Each row of a before or after table is a point. The points were changed in one or more steps. Then noise was added and the rows were shuffled. The steps act on how far a point lies along the listed directions, d1 being the first. What was done? A step turns or swaps two directions, mirrors them in a line or flattens them onto one, adds a multiple of one to another, or multiplies one. Angles are multiples of 10 degrees, from the lower direction toward the higher: turns from -170 to 170, lines from 10 to 170 but not 90. Use the fewest steps. Two steps may share a direction if one is a turn and the other turns, adds or multiplies; they go together, in the order done. Otherwise the lowest direction goes first.

Directions:
(1): [ -3.5 -28.9  -1.1]
(2): [-22.8   3.5 -17.8]
(3): [-17.8   1.3  23.0]
Before, 11 rows:
[[ 1.6 -5.5 -0.1]
 [ 3.0 -4.1 -4.9]
 [ 2.5 10.7  4.4]
 [ 1.4 -4.6 -1.2]
 [ 0.9  5.0 -0.3]
 [ 9.4  5.2  1.0]
 [ 0.6 -6.6  0.8]
 [ 1.2  4.9  1.4]
 [ 2.3  0.6 -1.6]
 [-1.6 -7.1 -2.3]
 [ 0.8  6.0  3.3]]
After (11 x 3):
[[  1.2  -8.8  -1.3]
 [  1.1  -6.2  -5.9]
 [  1.3   8.0   0.0]
 [  4.6  17.2   4.0]
 [  2.5   9.7   3.3]
 [  0.4  -7.3  -1.8]
 [  9.5   9.4  -2.0]
 [  2.3   7.9   1.4]
 [  0.4 -10.4   0.3]
 [  1.6   1.0  -2.3]
 [ -2.8 -11.5  -2.0]]
Steps: multiply d1 by 1.6; turn d2 and d3 by 20 degrees

Directions:
(1): [-16.3   3.1  -4.3 -14.4 -29.8  19.2  22.3   3.1]
(2): [-25.7  29.2  12.1  18.6   0.3 -11.8   0.5  11.0]
(3): [ -4.3 -32.3  15.7  19.8  -6.4  -3.6   8.8  20.8]
(4): [-12.8  -4.1  15.5 -33.5  12.6  -0.9 -12.5  20.1]
Before:
[[  1.2   2.1  -4.6   3.2   0.3  -2.1   1.2  -3.8]
 [ -0.1   9.6  -4.9  -4.7   2.4   2.4  -2.8  -3.6]
 [  2.1  -6.6   2.1  -3.5  -1.1   5.3   3.2  -0.7]
 [  1.7  -0.5  -1.4  -1.0   5.4   1.6  -3.7  -4.6]
 [ -3.7   2.4   4.2   5.2  -4.5  -0.6   2.3  -0.8]
 [ -2.5 -13.7   5.0   1.2  -1.7   2.5   3.6   7.9]
 [ -2.8  -2.9   0.4   9.4  -3.7   0.1   2.6   0.2]
 [ -2.0  -2.4   2.2   8.9  -3.6  -3.0   3.4   4.6]
 [ -0.8  -7.0   7.1   7.9   3.9  -4.2  -2.3   8.0]
 [  2.2  -9.9  -3.3  -8.0   1.3   6.2   3.7   4.0]
 [ -5.3   3.0   6.8   7.4  -3.1  -1.3   0.9   2.7]
 [  0.7   6.4   0.9  -0.1   0.0  -3.7   0.4  -5.1]]
After (12 x 8):
[[ -3.6  -3.8   3.6   2.9   3.7   0.1  -1.1   2.4]
 [  0.4  -2.6  -3.9  -6.3  -4.0   5.7   1.0  -4.2]
 [ -9.2   7.8  -1.6  -5.6  -7.1   6.0   5.7  -0.2]
 [  3.5  -0.9  -1.1  -2.4  -3.3   3.3   1.0  -7.1]
 [  2.4  -1.5  -5.0  -4.7  -6.4   4.7   4.0  -1.7]
 [ -4.5   6.7   3.6  -4.5   1.5   1.8  -0.1   0.5]
 [ -3.8  -1.9  -1.1   1.6 -11.1   7.0   8.8   1.9]
 [  5.3  -1.0  -2.3   0.3  -6.5   5.0   3.0  -6.8]
 [  4.5  -1.8   0.0   6.6   7.8  -3.2  -5.6   0.8]
 [  5.3  -3.6   2.5   1.2   2.0  -4.1  -0.4  -3.4]
 [  1.6  -5.7  -1.8  -2.2   3.0  -1.4  -0.2   0.8]
 [ -9.0  10.0   0.0  -3.4   4.6   0.3   0.7   5.6]]
Steps: turn d1 and d3 by -100 degrees; turn d2 and d4 by -120 degrees

Directions:
(1): [-15.2  -6.0  14.7 -14.2  16.0  18.8 -30.9   2.3 -16.7  -1.0 -29.3   0.9]
(2): [  5.6   3.6 -14.4 -28.0   5.8 -27.8 -21.2 -23.9  16.8  11.9  -1.2  10.5]
(3): [  1.7  -1.4  21.9  12.0  15.2  12.6   1.6 -20.0  20.2  31.5   4.4 -23.7]
Before:
[[ -0.7   1.6  -4.7  -3.4   0.4  -1.6  -0.4   2.7   1.6  -3.9   0.5   2.2]
 [ -1.3  -2.4   0.8   3.6  -5.6   0.5   2.4   3.3  -3.8  -3.7  -2.5   2.9]
 [ -1.6   2.0   3.9   7.4  -0.8   0.3   8.0  -2.1   6.8   4.3   5.1  -3.0]
 [ -1.4  -1.6  -2.4  -5.4  -0.3  -2.0  -8.5   1.5  -6.2  -2.4  -8.1   7.2]
 [ -5.3  -2.7   9.2  -5.0   6.9   2.4  -8.1  -6.1   1.1   8.5  -5.1  -4.7]
 [ -4.2  -1.0   2.0  -1.9   3.1   8.7  -1.0   1.8  -6.8  -1.2  -4.7  -0.5]
 [ -1.5  -2.4  -1.8  -3.9  -0.5  -3.1  -1.2   4.4  -4.9  -7.5  -3.1   3.5]
 [  1.9  -0.6  -7.6 -15.9   1.1  -8.1 -11.6  -1.5  -1.5  -4.6  -4.1   9.1]
 [  3.0   1.0  -0.5  -0.5  -4.5   1.8   3.4   3.8   0.3  -1.5   1.0  -0.4]]
After:
[[ -1.4   0.0  -0.4   0.2   0.0   6.0   4.8   1.1  -4.3  -0.8   1.1  -0.4]
 [ -1.7  -1.9   0.6   3.3  -6.3   0.5   2.3   3.5  -4.3  -3.9  -2.5   2.2]
 [  1.5  -0.6  -5.0  -2.8  -3.2  -5.5  -2.4   1.1  -3.1  -2.4  -2.5   6.6]
 [ -0.4  -2.4  -2.4  -3.0  -1.6  -4.5   1.2   4.4  -3.5  -7.6  -0.9   3.2]
 [  1.9   0.7   0.4  -1.0  -4.0   2.8   1.3   3.8  -0.6  -1.3  -1.0  -0.9]
 [ -3.8   0.8   6.0   4.9   2.1   3.5   3.3  -1.7   4.2   3.4   0.3  -2.5]
 [ -1.0   1.8  -4.3  -3.6   0.6  -1.2  -1.0   3.1   0.8  -4.3   0.0   2.0]
 [ -1.1  -1.2   5.6  -1.8   3.2  -2.2  -0.8  -6.3   5.0   9.1   1.7  -4.9]
 [  4.2   0.1  -9.2 -14.5  -1.3 -10.6  -7.1  -1.6   1.4  -4.1   0.3   8.9]]
Steps: multiply d1 by 0

Directions:
(1): [ -8.0  16.5  11.3  17.1 -13.8  13.3 -27.2  10.0 -12.7  16.7   8.5  -6.7
   9.1  12.5   5.8 -11.0   9.3   7.4  42.1  28.9]
(2): [ 15.6  -3.8 -23.0   4.6 -10.2  -1.3  19.8  -5.5  -1.4 -21.7  22.7   3.4
 -11.5  21.2   7.9 -26.5 -12.3  -2.3  33.5 -26.4]
Before:
[[ -4.5   0.7   5.7  -0.3   2.4   0.5  -5.0   0.8  -0.4   7.0  -7.8  -2.1
    3.2  -6.7  -3.7   6.4   0.9   3.5  -7.2   8.7]
 [  1.8  -2.1  -4.7  -3.9   0.8  -3.4   6.1  -4.7   5.3  -3.5  -1.0   0.1
   -3.0  -1.9  -3.3   1.9  -2.0   0.9 -11.5  -6.1]
 [  4.1  -5.0  -3.7   4.6  -3.5  -0.3   4.1  -1.2  -2.1  -2.9   7.1  -0.6
   -1.7   6.8  -2.4  -7.7  -0.5   2.0  16.7  -4.1]
 [  2.3   4.1   1.0   2.2  -3.3   2.4  -7.0   1.6  -4.0   2.9   4.0  -0.1
    1.9   1.8  -1.1   1.7   0.8  -0.2   3.2   3.4]
 [ -3.4  -0.9   4.9   1.1   0.7  -0.7  -8.4   2.6  -1.9   7.0  -4.3   0.3
    2.7  -3.3  -3.4   7.6   1.1   2.2  -8.4   8.7]
 [ -1.3   0.8   3.3   1.5   0.6   3.4  -3.5   0.5   0.1   1.2  -1.6  -1.6
    4.3  -0.2   1.5  -2.4   2.5  -0.5   0.2   6.0]
 [ -4.7   7.1   7.1   6.8  -2.8   5.2  -9.5   3.2  -7.0   5.1   2.2  -3.1
    1.8   5.2   0.6  -4.2  -1.5   2.7  13.4  10.0]
 [  3.2  -2.1   1.3  -1.7   5.1  -2.8   3.8  -3.5   6.8  -2.5  -1.2   2.7
   -0.9  -4.0   0.9   4.7  -0.3  -1.7 -10.7  -5.4]]
After, 8 rows:
[[ -1.8   1.8   2.8   5.4  -4.4   1.9 -10.0   3.7  -5.0   6.1   2.2  -0.2
    2.4   3.4  -0.5  -0.4   0.5   3.6   7.3   9.6]
 [ -3.6   3.9   3.8   4.6  -2.9   3.5  -7.7   2.1  -3.8   6.7  -1.1  -3.2
    3.6   0.7  -0.9  -1.7   0.7   4.7   9.7  10.3]
 [  0.8   0.6   0.7   2.3  -0.8   3.6  -1.0   0.0  -0.2  -1.6   1.5  -1.5
    2.8   2.8   2.5  -6.0   1.0  -0.6   5.0   2.9]
 [  2.2   2.4  -3.0   4.7  -3.0   2.2   2.8  -0.9  -5.0  -5.5   7.7  -0.5
   -3.6   9.7   1.9 -10.5  -7.6   0.6  15.4  -4.8]
 [ -2.7   1.5   2.1  -2.9   0.9  -0.9  -2.7  -2.1   3.4   4.0  -4.9  -2.2
    0.9  -4.8  -4.2   6.2   1.9   2.7 -12.7   4.3]
 [  5.9 -10.2  -5.4  -1.3   1.8  -4.5  11.2  -4.1   2.7  -6.6   2.9   1.4
   -3.7   0.8  -5.3  -1.8  -2.6  -0.5   0.7 -11.3]
 [ -1.0   1.9   7.3   1.2   4.0  -0.1  -4.9  -0.9   4.4   4.3  -3.4   0.8
    2.9  -5.0   0.8   7.0   3.3   0.0  -8.2   4.1]
 [  5.2   2.4  -3.1   1.5  -3.6   1.3  -2.2   0.1  -3.4  -1.2   6.4   1.0
   -0.2   3.8  -0.4  -1.4  -1.2  -1.0   5.0  -2.6]]
Steps: turn d1 and d2 by 70 degrees
